Each row of a before or after table is a point. The points were changed in one or more steps. Then noise was added and the rows were shuffled. The steps act on how far a point lies along the listed directions, d1 being the first. What was done? A step turns or swaps two directions, mirrors them in a line or flattens them onto one, adds a multiple of one to another, or multiplies one. Angles are multiples of 10 degrees, from the lower direction toward the higher: turns from -170 to 170, lines from 10 to 170 but not 90. Use the fewest steps. Two steps may share a direction if one is a turn and the other turns, adds or multiplies; they go together, in the order done. Otherwise the lowest direction goes first.
In the rows, zero is written as 128.

Directions:
(1): [127  77  79]
(2): [174  90 167]
Before, 8 rows:
[[151 165 185]
 [ 93 146  82]
 [158 107 150]
 [182 112 162]
 [128 211 211]
 [131 112 139]
 [ 97 202 151]
 [137 164 177]]
After:
[[144  74 109]
 [178  64 159]
 [111 121 118]
 [142  74  93]
 [153 151 179]
 [111 129  86]
 [170  25 106]
 [114 127  67]]
Steps: turn d1 and d2 by -140 degrees

Directions:
(1): [132  77 110  90  65  87]
(2): [ 47 154 105 106 102 158]
(3): [136 132 109  48 183 122]
Before:
[[191 128 153 154 165 119]
 [ 63 171 122 160 115 139]
 [165 112 144 145 134 105]
 [191 110 141 103 149 110]
 [ 71 127  97  94  87 132]
 [ 97 213 153 209 127 180]
 [142  83 106  61 116 115]
 [ 63 185 105  83 160 163]]
After (8 x 6):
[[161 126 148 149 152 116]
 [ 56 152 117 163  76 127]
 [189 132 147 109 175 126]
 [173  83 106  35 157 106]
 [ 99 106  95  66  90 108]
 [ 54 160  98  91 111 147]
 [165 151 158 177 165 144]
 [ 57 205 149 243  55 182]]
Steps: add 0.7 times d1 to d3; turn d1 and d2 by -30 degrees

Directions:
(1): [142 170 127  74 149  63 162  78]
(2): [147 129  94  71 100 139 175 201]
(3): [163 106 124 121 161 201 180  81]
Before:
[[118 140 162 131 135 142 103 107]
 [120 126 135 124  93 105 133 141]
 [ 87 113 148 159 152 100  78 111]
 [151 127 134 121 149 159 157  67]
 [ 99 160 155 135 137  28  99  91]
 [147 136 126  75 136  98 180 103]
 [148 112 125 134 130 174 141 143]
 [119 164  96 106  80  80 127 189]
 [ 90 130 115 130 104  99  80 199]
 [121 121 148 161 162 124 116  83]
 [134 166 120  50 106  52 155 147]
 [116 139 139 154 128 100 130  84]]
After (12 x 8):
[[103 148 102 138  65  95  94 215]
 [145 107 133 152 141 181 132 117]
 [127 139 107  64  73  92 143 216]
 [ 94 137 146 126 154  63  94 102]
 [ 75 135 130 153 105  83  51 188]
 [124 149 128 125 123  86 154  96]
 [132 139 138 125 164 102 141  77]
 [107 172 133  86 113   7 125 140]
 [123 149 159 113 141 128 116  99]
 [150 115 111  75 117 135 186 152]
 [164 125 123 101 149 171 182  74]
 [115 124 134 132  90 106 122 147]]
Steps: turn d1 and d2 by 50 degrees; multiply d3 by 1.3
